Every row gives one point. The window is the flat piece filled in between its corners: a triangle in 3 columns, a solid with four corners in 4, and so on. A path goes straight from each point to the next, and from the last back to the first. List the points from which the path goes on through the window.
(in the rows, 128 means zero)

Window:
[[142 106 110]
 [ 66 159 118]
 [188 136 127]]
Path:
(1): [131 146 152]
(2): [107 143 153]
(3): [107 173  89]
(4): [169 112  95]
(5): [172 102 148]
(6): [139 102 131]
(7): [147 120  83]
(8): [126 152  82]
(9): [107 123 159]
(10): [167 144 172]
(11): [194 155  89]
(12): [ 47 170  72]
(13): [ 39 150 152]
(14): [242 103 169]
(15): [249 137  78]
(16): [141 162 114]
Through the window after points: 6, 8

Window, 4 rows:
[[114 150 228 178]
 [147 119 135 123]
 [ 72  58  76  60]
 [120 172 107 123]]
Path:
(1): [115  84 134 188]
(2): [109 140  92 145]
(3): [122 173 135  61]
(4): [ 99  86 126  21]
(5): [ 87  75  73 126]
(6): [ 97 106  73 161]
(7): [101 152 147  56]
(8): [132 134 216  81]
Through the window after points: 2, 4

Window, 8 rows:
[[141 202 158  63 178  23 194  91]
 [205  74 136   7  59 100  83  89]
 [133 100 114 182 167 126 234 114]
 [183 129 153 122 186 188 186 154]
 [ 72  72 179 137 117  98  80 143]
 [196  56 172 223 160 116  27 181]
 [142  93 183 107  46 136 232 111]
 [ 88 196 162 155 109 159  26 110]]
Path:
(1): [120  92 226 117  98 144 209  36]
(2): [153 118 129 114  64 119 170 173]
(3): [159 117 117 141 136  80 111 203]
(4): [141  91 174 136 157 118  74 100]
(5): [148 125 169 108 166 115 100  68]
(6): [151 150 129 100 144  86 105 143]
(7): [145 113 144 131 101 109 132 169]
(8): [148 114 197 152 138 124 117  84]
(9): [117 112 201 169 181 128 146 101]
(10): [119 125 133 161 142 109 157 186]
(11): [177 142 107 142 107 123 112 207]
(12): [188  92 173 156 156 125 111 102]
Through the window after points: 1, 7

Window, 11 rows:
[[122 169 112 145  97 143  74 131 123 125 114]
 [105 143 139 186 133 114 144 202 133 147 149]
 [172 124 130 139 122 106  83 141 110 140 123]
 [150 154 111 151 122 129 137 146 122 117 154]
 [128 148 130 139 157 137 125 149 108 175 145]
 [ 59 108 128 196 162   7 112 133 169 109 152]
 [116 136 145 111  47 110 137 119 177 109 119]
 [138 128 121 115 125 155 115 146 200 125 123]
 [125  14 135 155 150 107  83  81 124 124 144]
 [146 154 214 166  72 130 126 104 124 114 149]
 [114  98 147 111 146 134 109 148 136 105 138]]
Path:
(1): [117 130 127 169 149 123 147 137 122 106  89]
(2): [117 109 139 164 140 105 131 114 148 116  90]
(3): [124 124 138 139 114 101  93 144 153 128 175]
(4): [138 129 128 129 120 121 102 144 141 136 164]
(5): [147 134 131 151 122 123 115 139 125 118 107]
(6): [120 119 151 166 130 112 123 136 116 122 119]
(7): [117 122 129 140 110 106  98 147 119 138 184]
(8): [111 118 133 148  96 104  97 136 152 119 167]
(9): [129 114 140 158 139 112 132 135 136 107  90]
(10): [128 136 148 131  91 110 145 109 150 111  70]
(11): [114 129 142 119  59 119 107 143 177 120 189]
(12): [124 110 136 148 103 115  78 147 139 152 182]
Through the window after points: 2, 4, 10, 12

Window, 14 rows:
[[ 66 106 104  34 173 203 132 128 105 162 137 113 116  87]
 [ 98 132 133 152  99 101 144 127 149  38 210 171 161  70]
 [168 129 120  60 170 189 109 101  54 116  95 117  78  91]
 [ 61 162 119 169  76  98  64 176 111 200 111 100  61 114]
 [117  49 149  56 173 102  82 106  96 156  73 134  88 113]
 [105 144 109 161 170 153 111 143 161 114 144 206 145 100]
 [152 122 100 198  82 137 121 121 203 127 208 123 167  82]
 [124 131 156  61 186 156 153 163 152 120  93 100  83 111]
 [105 134 170 186 101 163 144 127 135 108 170 142 199 133]
 [102 154 135  18 182 170  65  93 132 128 117 108  91 150]
 [122 133 141 189 157  89 172 102 137 123 234 171 130 122]
 [124 117 179 200  77 178 137 141 187  94 249 201 121  97]
 [138 162 163  62 142 141 101 149 120 173 150 146 147  73]
 [114 136 161 165 105 118 170  39 164 116 145 181 126  61]]
Path:
(1): [120 122 156 157 175 122  61 125 140 110 192  94 112  59]
(2): [108 133 146 144 161 152  99 124 144 107 155 129 119  90]
(3): [122 112 109 127 105 144 158 105 128 117 162 167 124 124]
(4): [149 145 106  60  98 154 157 165 111 143 153 176  96 151]
(5): [105 122 168 123 187 146  78  86 117 113 133 105 144  31]
(6): [113 123 145 141 148 144 111 109 148 123 157 120 140  89]
(7): [140 119 118 107  80 128 146 140 143 133 147 175 121 139]
(8): [121 120 123  93  95 138 155 139 122 123 150 192 125 145]
(9): [113 128 146 141 163 150 120 102 152 109 155 141 143  70]
(10): [105 127 151 146 189 141  91 118 149 114 158 105  94  48]
(11): [136 126 105  75  80 145 143 124 139 151 151 182 124 152]
(12): [139 126 102 135  85 149 169 122 172 142 150 164 152 121]
Through the window after points: 4, 6, 12

Window (14 x 14):
[[140 144 143 144  37  49 146 134  74 170 202 190 125 134]
 [ 87 167 158  64 176 225 120 108 141 125 134  84 138 181]
 [ 86  93  81  76 158 206  70 144 106  95 145  89 184 176]
 [131 100 135 145 105 133 128 179 135 148  58  73 148 154]
 [195 130 117 187 105  54  71 143 151 127 111 159  93 139]
 [145 186  55 109 115 119 137 110  89 215 188 199 141 114]
 [138  90 127 185 176  85  80 141  80 145 105  73 113 158]
 [101 174  72 139  79 125 169 137 101 131 184 137  80 135]
 [166 110  88  78 173 197 138 101 119 108 164  52 168 182]
 [144 154 128 123  91  42  85 133  95 120  49  84 114 156]
 [173 146 131 149 139  80 126 198  74 106 104 142 121 145]
 [116  84  99  43 166 107 107 166 135 158 142 103 116 166]
 [ 87  82 102  93 185 153 149 105 128  95  98 112 168 188]
 [159 119 109 120  59 112 137 123  53 165 139 193  62 124]]
Path:
(1): [153 110 104 149 108 123 108 147  96 162 100 133 128 249]
(2): [153 132 120 129 127 120 120 150  98 131 107 110 116 235]
(3): [130 105 120 107 128 120 122 134 117 105 132  83 138 122]
(4): [130 117 116 113 131 101 118 125 111 143 132 117 131  89]
(5): [138 127 111 135 128 120 112 153  99 155 124 116 125 206]
(6): [152 117 111 136 103 110 115 148 102 136 109 124 124 226]
(7): [129 119 141 121 138 112 110 141 117 115 129 104 116  45]
(8): [127 128 126 114 139 103 129 146 110 126 117  95 134  66]
(9): [138 123 107 132 137 109 104 146 108 134 123 109 126 186]
(10): [164 140 106 162 105 105 102 162 110 151 120 148 113 218]
(11): [144 131 114 134 113  95 119 135 116 123 135 132 111 107]
(12): [143 127 124 127 123 105 112 141 125 122 113 103 121 102]
Through the window after points: 4, 10, 12

Window (14 x 14):
[[144 109  92 125 146 104 238 112 109 142  96 112  98  99]
 [157 121 149 146 112  84 128 122  94 145 123 146  87 102]
 [152 178 170  49  89 249 100  93 193 162 203 173 152 120]
 [118 131 104 144  96  87 148  99  99 133 148 116 139  85]
 [113 144 138 121 121 125 140 154 110  98 154 117 117 114]
 [136 115  92  83 219 206 173  62 107 185 133 106 110  84]
 [143 157 134 161 149  94 134 135 148 152 143 124 141  96]
 [138 164 153 143 110 148 129 102 128  94 122 151 151  89]
 [186 154 119 117  95 142 151 155  91 163 119 112 125  87]
 [110  97 111 126  91 102 131 148 135 116  69  98 116 100]
 [146 135  91  57 139  90 114 133 117 124  89 134 129 113]
 [159  28 103  62 112  99 132 208 116  98  73 136 202 138]
 [112 124  75 133 111 126 141 151 109 134  99 164 114 108]
 [226  99 111 152 121  95 119 160 155  76 177 118 143  82]]
Path:
(1): [151 137 101 126 118 132 131 126 109 114 118 112 144 144]
(2): [147 119 104 128 110 126 141 122 115 131  90 112 132 145]
(3): [121 112 118  97 126 117 147 144 120 137 106 130 129  81]
(4): [128 121 122 101 139 136 150 123 116 149 119 138 124  76]
(5): [147 140 101 122 131 154 147 106 107 139 114 119 125 142]
(6): [179 125 104 131 113 129 128 105 115 142 112 108 140 161]
(7): [147 111 125  89 133 127 156 154 129 143 127 153 128  38]
(8): [150 120 124 100 102  85 138 177 122 114 113 162 138  48]
(9): [142 117 113 130  96 117 129 150 118 117 111 128 140 141]
(10): [166 117  96 126 113 120 150 108 102 115 109 108 127 160]
(11): [149  98 113  93 117 122 153 158 124 120 117 137 134  76]
(12): [138 107 115 108 118 119 155 153 130 136 124 144 133  58]
Through the window after points: none

Window, 14 rows:
[[128  84 168 116 184 193 157 184 152 209 141  69  71 188]
 [160 115 180 134 121 198  87 125  56 136 147 155  68 100]
 [170 148 151  81 133 168 208 172  41 167  14  77 139  38]
 [116 123 190 171 141 122 107 106 101  68 135 153  92 134]
 [139  80  91 142 140 101 130 189 100 123  91 177 138 173]
 [208 143 177  71  72  90 141 118 124 103 110 154 155 145]
 [197 106 133 161  71 232 129  93 149 132  64 135 110  96]
 [ 65 148  95 166 210 191 117  54  63 177 124 140  81 129]
 [106 187 117 129 140 157 147 167 123 188 156 161  50 120]
 [122 117  64 107 137  86  72 164 179 161 119 110 102 161]
 [162  83  61 123 100 193 146 137 152  68 123 121 126 165]
 [ 76 158 145 125 117 114 136 154 107 213 201 118 147 118]
 [110 176 150  64  56 109  83 162 146 117 121 195 173 127]
 [154 149 192 125 214 175 146 151 106 196 154 101 136  84]]
Path:
(1): [151  86 172 114 181 140 154 116 123 156 113 142 129  53]
(2): [119 172 116 122  84 145 137 193  80 155 112 104 116 189]
(3): [156 147 137 128 105 174 119 150 115 166 115  87 109 181]
(4): [ 76  68 125  93 213  91 135 157 171 168 161 167  99  88]
(5): [137 101 148 118 137 131 172 115 116 167 160 168 102  73]
(6): [ 98 156 126 131 122 128 109 167 103 171 143 115 146 162]
(7): [154 148 121 109 114 150 105 163 137 127 126 118 134 145]
(8): [ 99  65 138 118 117 177 177  98 111 118 123 198 109 108]
(9): [127  53 121 110 149 126 165 104 100 123  85 180 131 113]
(10): [161 187 105 161 111 147  66 228 149 169 138  94 108 181]
(11): [145 179 154 156 116 183 115 164 120 145  97 118  96 137]
(12): [125  95 161  94 136 109 129 108 100 112 143 168 139  99]
(13): [ 93  71 160  62 112 152 164 126 110 107 147 171 111  65]
(14): [157 196 128 180 167 155 122 184 116 249 129  51 128 190]
(15): [171 156 136 175 109 142 118 160 122 164 100 134 159 144]
(16): [127 112 153  42 108 143 141 142 130 116 141 140  91 110]
Through the window after points: 1, 3, 5, 7, 9, 11, 13
